Rows are points. Before rounding, the points of a table are all equally far from one centre. They may lie mostly on one side of it. Write the centre, to within rounding.
In the rows, zero is written as 128.

Points (7 x 3):
[[120  82  99]
 [123  85  90]
 [174 180 133]
 [ 63 119 130]
 [119  82 131]
 [168 111  85]
 [152  90 101]]
Centre: [121 145 116]

Points (12 x 9):
[[155 115 103  75 122 122 124 203 152]
 [182  93  93  75 156 178 169 139 137]
 [125 116  92 102 141  84 151 138 161]
 [131  81 140  90 135 114 145 162 108]
 [167  70 118  61 154 107 137 157 116]
 [180 129 123  76 196 115 128 179 130]
 [151 115 127  43 145 111 143 146 163]
 [139  81 100  76 138 115 135 182  98]
 [164  86 121  94 176 132 113 189 148]
 [137  91  92  65 155  97 160 133 143]
 [160 104 147  75 131 167 112 171 158]
 [155 123 111  93 131  78 169 116 115]]
Centre: [161 126 102  98 143 136 120 136 125]

Points, 17 rows:
[[ 85 197 175  88 153 100 161 134 127  99 181 136 148 177]
 [ 92 147 152  87 134  88 201 143 151 107 133  88 110 173]
 [113 116 186 112 134  96 117  77 110 166 128 139 133 133]
 [ 73 142 168 118 108 156 181  89 141 147 176 123 121 141]
 [ 93 184 134  73 132 138 130 151  64 140 197  94 149 135]
 [ 87 151 179  99  97  94 161 132 155 157 149 132 147 132]
 [134 177 191  67 122 108 167 114  91 123 191  98 158 136]
 [104 135 200 120 161 105 167  78 120 130 186  96 119 162]
 [ 93 124 197  92 103  58 127 130 100 111 153 117 155 145]
 [135 166 199  67 140 152 156  94 156  95 166 152 152 172]
 [141 148 166  72 119 155 179 153 118  86 166 141 127 194]
 [111 149 115  71 150 156 186 145 146 116 154 171 127 148]
 [113 145 205 123 129  72 125 106 120 121 129 159 151 124]
 [ 94 109 170  78 130 136 126 106 105 164 150 128 141 194]
 [129 124 116  75 143 116 143  80 127 140 179 140  76 143]
 [ 92 156 133  33 118 120 163 130 110 130 144 138  97 124]
 [ 81 195 153 118 122  89 124 131 119  83 108 150  86 154]]
Centre: [116 143 143 107 140 138 120 122 127  93 143  99 136 132]

Points:
[[146  78 130 142 141 119 161 167 168 103  81 160 108 139 124 123 174 107
  145 135  55 125 174 124]
 [158 112 128 160 121 157  76 156 112 115  93 146  54  89  88 127 146 159
  159 122  91 103 143 119]
 [141  36  91 174 125 192 170 114 138 114  64 163 115 114 114 158 115 153
  134 126 113 121 144  78]
 [161 101 153 159  86  97 134 174 107 105  86 169 102 139 103 138 157 111
  181 170 123 131 160 132]
 [172 126 190 148 187 155 114 138 138  95 115 152 115 108  74  98 159 153
  157 146 132 138  86  69]
 [181  72 196 153 117 157 110 137 158 106  77 153  76 150 166 111 192 158
  120 113 109 115 151 114]
 [141 121 150 193 131 120 127 133 124 131 108 173  88 179 128  74 145 188
  123  96  92 101 163 104]
 [135  73 160 185 124 180  91 150 114  82 115 162 130 126 149 110 200 140
  121 132  56 145 103 109]
 [160 101 152 153 129 138 138  90 154 131  82 177  90 148 108  77 169 172
  149  91  90 105 191  69]
 [164 146  92 150 133 138  98 166 124 127  98 155 139 166 136 143 164 123
  153 124  95 138 152  78]
 [147 125 151 140 138 148 128 160 145  82 102 173  68 136  70  70 168 186
  167 144 109 143 140  91]
 [118 141 107 164  99 160 123  93 102 129  89 172 119 151  63  74 165 179
  124 107 115 151 146  71]
 [183  93 174 155 129 139 150 100 106  91 153 161  94 118 107  89 163 140
  169 182 137  74 182 115]
 [147  95 120 186 144 153 149 133 134  76  99 207  99 134 154  43 127 156
  129 169 157 155 159  80]
 [181 116 179 175 109 127 145 181 120 107 130 139 174 138 128 114 208 152
  136 111 138 145 134  76]
 [146 102 127 143 124 151 114 150 196  84 103 162  93 157 111 117 163 193
  168 113 140 133 197  93]
 [127 121 170 143 147 148 123 132 111 100 134 199 107 130 120 101 206 181
  142 155  84 159 136  80]
 [170 112 193 173  98 128 137 121 123 133 107 132  91 179 112  44 116 179
  141 142 114 154 146  83]
 [161 132 122 147 150 174  96 147 140 121  97 156 112 149 106 101 172 119
  192  96 137 176 156  87]
 [179 127 110 147 146 145 132 122 180 109 110 172 136 144 117 150 168 177
  147 118  78 100 176  90]
 [172 129  94 172 145 104 132 119 149 110 110 158 126 139  89 128 150 187
  105 174 104 142 143  73]
 [127 109 181 183  99 139 156 139 157  87  84 156 150 180  94 126 110 148
  121 107 119  78 206  74]
 [155 135 123 133 147 158 148 129 132 115  90 177 108 184 136  81 151 116
  132 120 127 100 220  85]
 [153  97 160 126 106 140 133 139 146 136 109 176 100 137  74  87 160 165
  125 142  81 201 178  99]
 [172 114 197 150 128 128 127 174 160 138  89 200 107  87 123 103 165 177
  122 134 109 108 139 124]
 [145  88 119 141 116 127 131 167 111  76 137 142 133 124  94 138 228 173
  116 140 106 131 161 128]
 [185  99 144 177 122 126 127 125 152 125  77 154 124 172  77 108 123 168
  166  86 103  94 158  71]
 [170  74 165 212  96 130 100  88 134 107  85 195 123 126 138  96 180 141
  125 102 130 180 142 122]]
Centre: [133 101 149 138 116 148 131 117 127  90 106 140 139 115 126 102 127 140
 128 125 126 128 143 109]

Points:
[[168 157 121 123 107 136 201  87 132  83 146 146 137  96  66 122 107 164
  106 100 138 126 123  83]
 [171  75 116 136  94 102 185 142  95  63 111 155 141 117  83 141 150 131
  194 126 148 131 157  96]
 [163 118 114 154 107 100 148 131  78  25 154 160 112  75  64 127 152 147
  137 118 141 146 172 140]
 [133 147 124 127  66 105 138 100  42  50 105 130 112  94  86  91 143 103
  157 114 138 126 146 122]
 [149 145 127 196 108  96 181 141 140  78 118 175 110  61 111 133 134 142
  157 145 113 118 115 100]
 [163 119 122 158  64 107 169  93  52  37 109 143 113 104 130 128 122 152
  169 112  99 121 146 114]
 [199 157 122 135 133 115 171 100  89  74 118 133  84  66  95 125 177 153
  134 136 116 125 113 154]
 [135 144 129 156  79 112 155  73  86  64  94 146 156  93 137 123 141 117
  169 146 114 107 109  96]
 [180  73 129 154  96 126 139  85  66  65 127 159  78 125  86 123 142 118
  115 146 135 124 174 135]
 [162 147 144 179  51 100 152  83  72  73 112 153 118 101 111  93 171 100
  129 122 112 115 156  96]
 [154 124 161 144 116  97 141 116 115  73 121 141  81 120 104 129 154 186
  165 107 162 148 134 132]
 [145 147 124 140  94 117 194  77 127  39 118 147 107  74 100 155 121 129
  138 153 125 142 186 166]
 [210 159 163 155 117  97 137 126  87  58 124 138 130  78 125 129 164 121
   98 139 157 133 166 151]
 [171 137 121 141 101  92 131 116 103  46  97 114 134 120  59 122 107 165
  163 116 126 126 168 140]
 [168 124 145 145  99  72 193 131  93  36 126 142 107  98  94 140 131 165
  150 145 142 138 125 109]
 [169 131 126 185 139  96 126 116 100  63  74 143 152  58 105 162  97 127
  152 141 108 120 165 123]
 [157 131 148 150 100  86 209  95  94  93 145 130 106  99 110 129 122  75
  177 124  90 117 160 137]
 [140 122 130 138 114  51 157  95  82  53 130 129  99  54 128 114 129 114
  146 118 154 110 146  83]
 [139 177 152 155  82 126 164 113  70 112 119 150 103 122 127 153 149 146
  149 139 145 137 164  99]
 [164 125 118 150 111 102 136 102  72  47 120  97 123  84 132 138 130 117
  171 134 122 137 138  52]
 [186 140 118 132 102 133 154 119  60  60 112  87 117 104  52 111  92 125
  149 134 129 148 153 119]
 [157 142 157 158 124  87 146  96  90  55 140 142  90  83 102 131 134 148
  188 107 118 138 170  80]
 [194 114 110 163 112  90 169 104 114  32 122 139 137  79  84 107 133 130
  193 132 130 159 141 141]
 [152 122 121 144 100 101 145  93 102  51 124 202 105 128 136 156 140 165
  144  99 128 135 131 101]
 [227  99 133 174 128 102 147 123  69  81 123 161 124  61 105  96 139 153
  128 109 157 119 166 110]
 [162  97 148 137 143 122 129  62  79  44 132 143 142  47  94 120 150 131
  167 115 127 114 148 131]
 [155 109 107 150  73  76 169 130  80  73 108 163 124  86 113 166 136  96
  151 143 168 107 170  91]
 [153 108 135 133  82 114 156 117  63  90 140 146 136  63  79 140 166 169
  175 139 144 134 113 124]
 [159 116 109 176 111  98 187 107  60  47 125 143 154 101  67 118 147 134
  111 130 104 135 160 135]]
Centre: [162 116 129 132 103 124 153 116 113  92 111 140 122  82 112 124 129 118
 128 111 123 141 149 118]

Points:
[[139 142  69 133 130 139 126 135 154 150  62 117 166 178 155  95 138 169
   98 150 124 148 107 105]
 [146 158  50 141  69 181 144 114 123 122 124 128 160 137  91  59 120 131
  143 139 111 122 125 113]
 [125 173  56 143  93 166 133 132  77 146 106  99 165  96 164  60 100 134
  138 136 117 143 123 120]
 [109 152  57 100 111 156  60  97  90 147 103 148 121 134 155  58  97 142
   91 128 129 113 129  80]
 [155 148  32  99  87 172  98 149 140  91 115 112 169 126 147  72 126 160
  133 131 126 149 181 102]
 [111 141 100  80  89 117 144 143 130 156  70 133 143 177 147 102  81 136
  117 193 150 151 131  69]
 [173 117  97 135 113 140  98 101 136 157 116 154 156 129 145 111  89 179
  133 162 157 177 122  80]
 [135 144  85 115 105 175 172 154 124 142  80 121 160  99 158  53  91 171
  155 161 133 170 112  66]
 [ 80 153  74 130 147 182  91 144 118 139  94  94 161 144 193  64 107 154
  117 148 122 124 155 112]
 [151 166  56  68  92 154 190 111  80 141 122 144 143 107 128  90  96 159
   92 160 124 126 133 119]
 [132 145  62  98 111 177 118 123 101 141 110 138 150 127 136  77 115 176
  124 127 158 181 123  77]
 [142 161  89  99 123 184 135 128  94  86  82 141 201 111 152  38  82 122
  148 130 131 162 150  71]
 [150 166  80  92 106 142 131 107 105 147  59 202 148 154 145  67  84 143
  119 161 153 163 119  95]
 [ 94 172 119  91 115 173 133 139 114 135 110 142 157 171 194 105 108 124
   89 181 109 162 137 102]
 [149 165  87 113 106 197 118 101 129 142  93 161 141 154 141  90 125 137
  143 160 177 125 128  86]
 [119 162  76 121  89 148 120 117 101  95 127 184 163 174 125  70 125 149
  122 155  67 143 132  91]
 [189 170 110  74 115 113  93 103 154 144  95 182 103 132 169 104  80 153
  135 157 149 135 135 100]
 [ 88 139  56 123 110 169 111 105 111 131 113 173 184 147 150  63  87 152
  104 153  95 176 142  99]
 [175 117  65 117 108 156 162 125 147 147  72 148 192 144 166  53 123 171
  150 145 133 106 127  87]
 [129 148  87 128  96 142 137  80 125 101 142 167 207 118 154 100  95 137
  117 159 115 111 101  83]
 [155 135  73  91 126 205 137 145  92 169 142 133 156 136 106  54 126 104
  102 144 128 105 146 101]
 [174 158  72 148 130 141 139 153 112 156 122 168 166 150 169  51 118 135
  103 161 132 171 134  79]
 [163 170 115 100  86 154 127 110 151 139 124 133 203  95 170  85 116 150
  125 147 135 156 128 105]
 [160 174  50 107 122 186 166 152 110 147 101 115 190 147 118  73  92 153
  116 159 142 144 123 112]
 [ 96 147  96  65 122 195 130 153 131 150  86 127 155 152 158  36  91 152
  115 185 129 166 156 109]
 [125 172  85 114  94 168 120 109 176 133  68 143 181 128 178 119  98 164
  109 158 141 151 134  89]
 [109 141  72  97 153 159 128 121  85 149  81 141 139 168 213  68 104 138
   83 167 125 131 122 112]
 [132 168  87 138  88 160 122 100 122 161 147 155 144 121 145  46  94 145
  113 134 143 153 102 127]
 [118 120  67  97 139 175 107 125 137 158  90 126 165 120 170  69 105 198
  131 142 143 159 110  96]]
Centre: [146 123 106 115 122 147 128 146 128 112  95 142 133 121 140  84  77 136
 110 146 108 115 147 114]

Points, 30 rows:
[[175 127 106 175 155 152 155 108  99 108 114 156 142 162 152 145 169  78
  141 169 160 125 151 149]
 [150 100 118 159 149 152 149  83  96 146 119 171 171 154 163 178 180  92
  180 173 178 140 153 133]
 [151  97 114 183 160 162 155  80 101 126 134 180 143 177 148 170 144 106
  153 157 175 128 167 153]
 [153 107 127 173 175 180 172 131  77  94 127 168 156 177 163 176 152 106
  140 165 176 103 139 130]
 [152  94 147 168 162 134 165 108 101 115  96 174 143 205 122 137 166  87
  164 177 190 121 120 139]
 [175 106 136 151 162 137 165 116  98 134 119 172 182 178 119 155 167  68
  144 159 165 138 135 141]
 [152 140 125 161 116 162 175  86  94 118  92 179 151 177 133 133 165  68
  121 167 190 122 129 118]
 [144  98 152 177 154 161 171 115  83 134 127 150 140 195 120 145 133  95
  149 165 195 131 142 142]
 [159 116 137 151 178 168 140 119  88  99  94 169 177 158 135 135 149  87
  145 178 191 128 132 140]
 [152  68 116 173 169 151 180 106 109 121 111 157 172 161 155 167 156  93
  125 143 196 134 160 147]
 [155 104 137 188 151 174 132 124 127 133 145 184 176 182 138 146 179  94
  144 158 202 111 131 113]
 [185  88 124 179 147 153 168  88  90  84 118 158 162 158 139 165 164  97
  147 170 172 126 119 150]
 [154 124 114 152 151 160 170 104 102 120 117 163 146 173 117 162 149  78
  167 179 195 119 107 133]
 [153 119 146 174 138 164 185  90 118 103 124 187 173 164 120 138 158 100
  168 166 198 115 150 141]
 [166  76 165 176 170 151 175  99  99 130 103 133 139 151  98 146 146  84
  118 126 193 113 114 125]
 [171  89 119 147 155 143 157 110 106 135 150 154 149 181  97 169 147  97
  136 149 211 110 158 148]
 [151 106 123 183 150 145 186 113 108 137 124 171 149 166 140 160 160 126
  142 143 199 137 152 167]
 [156  94 156 185 155 162 156 126 111 123  95 141 161 148 122 143 147  86
  127 186 217 117 145 116]
 [183 110 126 136 145 155 172 111  79 112 103 180 157 157 124 151 150 105
  122 174 220 132 153 131]
 [181 123 147 178 124 145 144 108 147 121 126 152 171 164 132 170 149  63
  137 147 207 112 133 109]
 [165  89 138 178 153 162 173 136 118 124 133 137 156 138 107 181 168 103
  127 167 182  95 130 181]
 [159 132 131 177 154 159 146 122  92 112 115 175 134 192 141 132 155  99
  150 154 183 120 148 166]
 [156 130 125 137 151 154 193 119 107 132 119 170 159 161 160 155 169  69
  152 146 204 116 169 128]
 [173 105 127 162 156 142 179 124  89 125 137 193 173 122 140 169 168  80
  149 131 200 115 135 133]
 [161 111 129 172 136 149 198 116 103  95 133 167 165 184 154 194 149 137
  124 152 154 130 145 147]
 [190  89 125 175 124 134 141 114  96 131  58 166 146 143 138 174 155  98
  133 170 198 131 137  95]
 [152 113 143 178 144 156 159 116  86 105 115 184 139 169 139 139 169 103
  115 193 190 142 109 162]
 [155 104 139 196 155 158 154 102  84 101 129 174 163 177 118 167 150 114
  142 147 199 128 145 114]
 [176  90 139 186 118 184 160 131  62 136 118 163 149 132 122 173 159  97
  155 162 182 105 148 156]
 [119 134 133 160 152 148 178 107  62 148 138 158 122 160 134 185 145 115
  144 154 188 126 146 147]]
Centre: [128  84 158 123 115 146 138 115 118 118 113 168 134 144 143 160 160 114
 129 144 158  97 134 124]

Points (31 x 24):
[[122 150 117 152 127 131  70  92 120 170 161  89 102  63 130 151  66 138
  122 121 137 131 180 163]
 [114 169 107 128 144 113  93  92 168 177 185 138  99  84 173 155  84 136
  133  90 147 158 148 171]
 [183 159 133 121 136 136  84 103 173 169 172 132 133  63 145 157  68 148
  158 149 186 130 135 154]
 [158 171 124 162 126 129  60  88 155 134 173 104 133 121 164 164  69 145
  100  88 173 137 146 167]
 [133 166  96 163 115 140  67 105 172 182 142 111 120 110 143 153  42 120
  117  96 128 165 155 141]
 [146 159 148 163 111 137  76  83 169 175 160 130  87 103 183 144  98 127
  125 147 161 149 121 169]
 [103 141 132 138 157 164  65 116 177 147 166 107 116  92 146 149  88 184
  129 103 182 142 140 145]
 [138 132 124 161 131 118  66  85 114 175 131 128 123  76 152 164  87 149
  132  93 128 164 167 142]
 [155 119 126 149 153 108 105  73 155 159  96 105  84  89 137 162  88 127
  112 103 169 165 152 159]
 [129 188 110 167 133 118  65  89 138 206 147 102  96 128 147 146  95 145
  100 144 149 160 153 128]
 [135 131 121 139 104 172 114  88 148 150 167  98 142  78 163 155  96 140
   63 125 138 163 170 149]
 [143 177  95 147 129 176  39  98 125 177 168 124  88  80 144 143 100 123
  132 141 146 175 123 143]
 [113 155  96 152 115 121  66  74 123 194 122 118 101  92 153 148  94 152
  133 124 172 141 154 179]
 [148 159 147 147 115 128  73 132 175 173 181 120  76 110 119 160  79 178
  145  96 152 135 151 165]
 [ 93 181  96 119 153 139  74 118 139 170 177 122 109 116 167 178 102 159
  151 109 170 161 128 153]
 [160 165 110 137 158 136  29  99 157 167 163  86 130 118 155 153  93 183
  144  92 158 157 164 140]
 [150 146 134 176 114 152  55 119 152 171 174 151 140 131 135 144 104 162
  136 128 155 161 145 134]
 [163 145 129 110 135 116  68  77 153 181 194 129 106 102 160 170  88 134
  127 135 178 150 165 132]
 [140 162  66 137 132 124  83  99 163 155 175 119 107  81 112 173 109 127
  128 170 197 139 113 149]
 [135 162 116 141 139 131 102  96 150 153 184 100 125  68 185 165  47 189
  117 118 152 154 124 176]
 [148 171 125  90 133 156  64  88 149 172 190 142  97 123 149 141  57 135
  123 113 164 188 131 157]
 [164 122 137 149 126 125  75 105 175 147 168 113 107  92 185 147  91 187
  123 109 188 153 125 187]
 [175 152 117 132 119 102  46  93 174 173 183 127  99  68 161 156  68 158
  106 101 164 147 128 142]
 [137 113 113 126 112 143  56 110 160 177 167 100 101  68 184 148  81 117
  149 125 143 184 126 152]
 [131 163 128 161 147 118 103  89 123 156 124 116 103  86 172 151  78 156
  140 138 143 162 178 139]
 [187 156 116 147 163 164  55  99 156 175 177 139 109  74 184 162  87 144
  139 116 160 141 133 145]
 [137 171 116 111 133 113  53  77 159 180 186 148  96 110 127 168  82 143
  110 130 142 154 129 195]
 [159 173 145 137 121 115  78 107 148 135 175 123 108 107 122 174  58 127
  135 137 185 144 128 164]
 [128 167  92 157 150 185  62  85 145 179 151 120 120  58 145 162  81 174
  139 109 129 135 133 161]
 [106 128 123 147 157 117 104  90 153 159 169 124 110  93 144 194 128 149
  127  98 151 145 157 159]
 [108 133 111 114 156 141  83 108 158 155 184 114 110  93 183 124 113 185
  103  71 146 113 163 174]]
Centre: [164 140  97 110 132 137 104 113 142 157 146 104 114 116 139 133 102 154
 118 121 129 132 113 146]

Points, 30 rows:
[[136 164  78 150 134 144 121 165 179 147 159  64 119 131  56  75 156 155
  124 117 145 135 151 115]
 [105 163  63 144 150 151 116 171 158 135 120  96 149 164 103  57 189 125
   87 136 157 129 155 112]
 [132 185 103 136 122 154 122 160 151 121 155  74 157 190  70  55 203 143
  133 126 145 151 159 118]
 [127 169  83 141 147 178  91 130 157 131 158  87 161 174  46  80 169 141
  107 128 126 145 137 171]
 [116 181 119 117 132 147 128 134 157 138 156  59 144 165  53  64 187 144
  130 150 151 143 117 142]
 [108 174 116 124 121 139 131 172 174 132 133 100 149 153  57  83 181 149
  132 132 163 123 151 153]
 [113 202 152 123 147 140 120 150 141 146 185 123 166 134  87  82 171 140
  106 132 144 148 154  97]
 [132 182 107 154 159 142 147 131 152 112 132  71 140 179  72 110 172 151
  123 134 110 160 127 151]
 [108 172 102 149 143 134 106 142 187 126 121  82 169 161  63  98 171 139
  126 140 143 155 127 147]
 [119 183 111 145 172 124 119 159 155 138 137  83 117 176  83  60 214 139
  126 136 145 135 144 141]
 [120 165 121 138 122 138 117 162 171 137 147  74 143 182  73  60 196 114
  117 155 129 163 159 152]
 [113 164 110 173 124 171  93 118 140 135 158  61 145 175  51  73 141 130
  125  96 157 138 150 134]
 [123 164 115 124 144 162 115 165 154 137 155  84 136 198  62  87 204 150
  116 123 161 127 124 127]
 [106 182 125 162 146 132 142 145 175 104 167  61 111 162  87  78 176 136
  116 148 140 149 134 139]
 [102 175 128 152 139 184 111 148 171 150 137  78 112 171  63  84 202 133
  124 128 162 137 135 141]
 [112 155 116 144 131 157 126 131 156 123 156  63 121 169  61  66 186 140
   91 151 151 164 121 153]
 [119 176 131 119 132 135 113 153 167 111 136  88  98 162  83  45 171 179
  119 144 154 175 134 113]
 [123 196  81 129 115 156 116 122 172 115 123  58 135 142  85  64 155 119
  121 119 157 150 163 150]
 [115 179 109 147 148 153 131 134 155 107 160  72 172 171  84  92 208 134
  136 119 156 170 129 134]
 [100 198 100 155 136 145 117 151 145 123 149  97 123 152  75  88 169 168
  110 121 161 138 149 162]
 [108 170  87 150 161 154 125 133 185 102 116  94 149 140  64  41 185 161
  137 158 137 136 151 126]
 [ 99 169  80 126 155 112 120 132 173 145 152  87 157 183  70  71 190 149
  135 117 160 138 126 136]
 [132 173 129 125 137 131 124 132 145 111 139  69 144 154  52  57 177 150
   84 132 141 123 117 135]
 [116 169 111 156 162 140 111 121 169 133 135  82 133 187  65  87 172 144
  101 117 167 159 144 131]
 [118 168 106 117 124 151 116 154 174 147 124 106 178 158  67  91 194 134
  101 127 164 147 134 135]
 [ 73 175  78 160 131 151 127 128 168 117 165  76 120 154  89  82 200 126
   85 135 143 123 165 124]
 [129 178 100 143 161 131 120 123 172 161 153  57 129 179  94 101 195 127
  107 127 145 135 147 123]
 [ 98 160  95 176 117 162  97 147 161 101 134  56 145 173  74  82 160 140
  140 149 145 157 147 122]
 [109 182  91 156 106 164 124 144 155 122 152  80 156 171  62  38 173 125
  118 137 159 152 110 137]
 [117 191 120 149 117 131 110 144 148 132 159  69 136 150  84 107 173 161
  110 143 157 153 134 138]]
Centre: [118 135 108 128 126 157 112 118 145 124 149 125 122 146 112  72 166 124
 140 114 109 133 131 118]

Points (27 x 24):
[[ 97  75 106 155 141 170  68 151 134 158  90 191 116 129 124 139 148  96
  139 138 136 166 147 127]
 [116  69 111 124 132 134  80 148 178 160 107 172  93 128 164 145 159  89
   91 110  91 191 150 105]
 [136  82 119 154 184 120  97 153 183 173 105 210  93 131 168 128 117 107
  126 154 101 197 148 151]
 [ 91  79  87 133 177 122  86 146 108 162  96 162  84 154 170 155 155 113
  123 149  96 182 123 143]
 [ 94  76 135 152 149 123 118 172 158 169 109 204 110 142 151 143 151 100
  120 165 110 162 136 171]
 [144  88 100 148 154 150  97 175 129 174  73 180 134 151 109 155 136  98
   86 120 135 145 157 136]
 [ 78  78 132 158 176 118  93 130 150 166  92 191 108 130 128 154 103  97
  134 150 111 148 133 106]
 [ 85  90  97 180 166 126  86 148 163 154  99 188  59 140 138 162 143 129
  103 141 126 162 125 116]
 [108  46 102 148 142 154  70 157 182 134 120 194  78 151 159 126 109 103
  114 128  91 156 148 183]
 [102  95 127 148 145 159  59 126 160 192 121 184  85 108 153 150 147 100
  143  98 123 157 171 110]
 [114  74 100 122 142 138  87 133 154 144  71 169 111 147 169 117 133 117
  125 120  70 149 182 133]
 [106  79  62 157 175 156  93 177 148 154 116 191  74 154 170 149 144  87
  121  99 120 161 155 159]
 [132  96  94 163 147 130 104 166 188 129 119 180 137 140 178 109 135 138
   70 162 125 182 129 137]
 [151  68 117 160 135 156  78 157 139 175  97 157  93 142 146 162 154  99
   99 151 114 178 155 127]
 [129  85 103 140 156 143  87 117 137 196 128 205 117 125 130 134 117 138
  100 151 113 164 177 141]
 [ 56  73 114 114 141 112  90 149 172 185  92 149 131 154 141 168 141 143
  116 173 111 170 155 149]
 [130  77 108 136 140 156  92 168 177 143  85 206  81 152 127 154 121 105
  115 150 102 152 128 131]
 [ 99  76 107 140 163 182  79 160 152 133 118 175 100 126 167 136 120  71
  116  64 108 152 133 161]
 [ 75  58 111 148 130 156  85 164 173 156  89 180 101 147 130 131 129  87
  130 168 107 175 137 140]
 [111  52  80 153 157 146  68 160 158 161  86 172 109 168 126 126 129 133
  151 153  84 139 139 110]
 [116  72 108 134 141 120  36 156 150 166  76 173 147 128 158 152  97 103
  100 154 127 164 107 157]
 [111  48  97 127 134 140  99 183 170 179 116 178 102 134 162 132 117 130
  133 124 111 153 174 140]
 [137 129 115 146 167 173  92 133 140 154  77 181  76 141 147  99 118  76
  103 130 106 185 138 116]
 [104  87 105 152 199 155  47 164 163 189  95 194 114 117 144 134 140  98
  140 112  93 158 163 123]
 [117  90 115 159 156 154 102 166 158 126  86 188  89 145 121 126 131  98
  101 156  62 168 125 152]
 [101  95 114 109 171 180  70 174 131 163  98 173  95 175 188 130 126  99
  115 136  93 148 155 160]
 [100  73 119 129 124 162 105 132 154 147 108 178 107 142 168 125 134  79
  122 149 101 190 163 136]]
Centre: [119 133 104 139 161 117  73 140 180 162 141 124 117 167 123 125 126 102
 126 119 118 154 132 157]
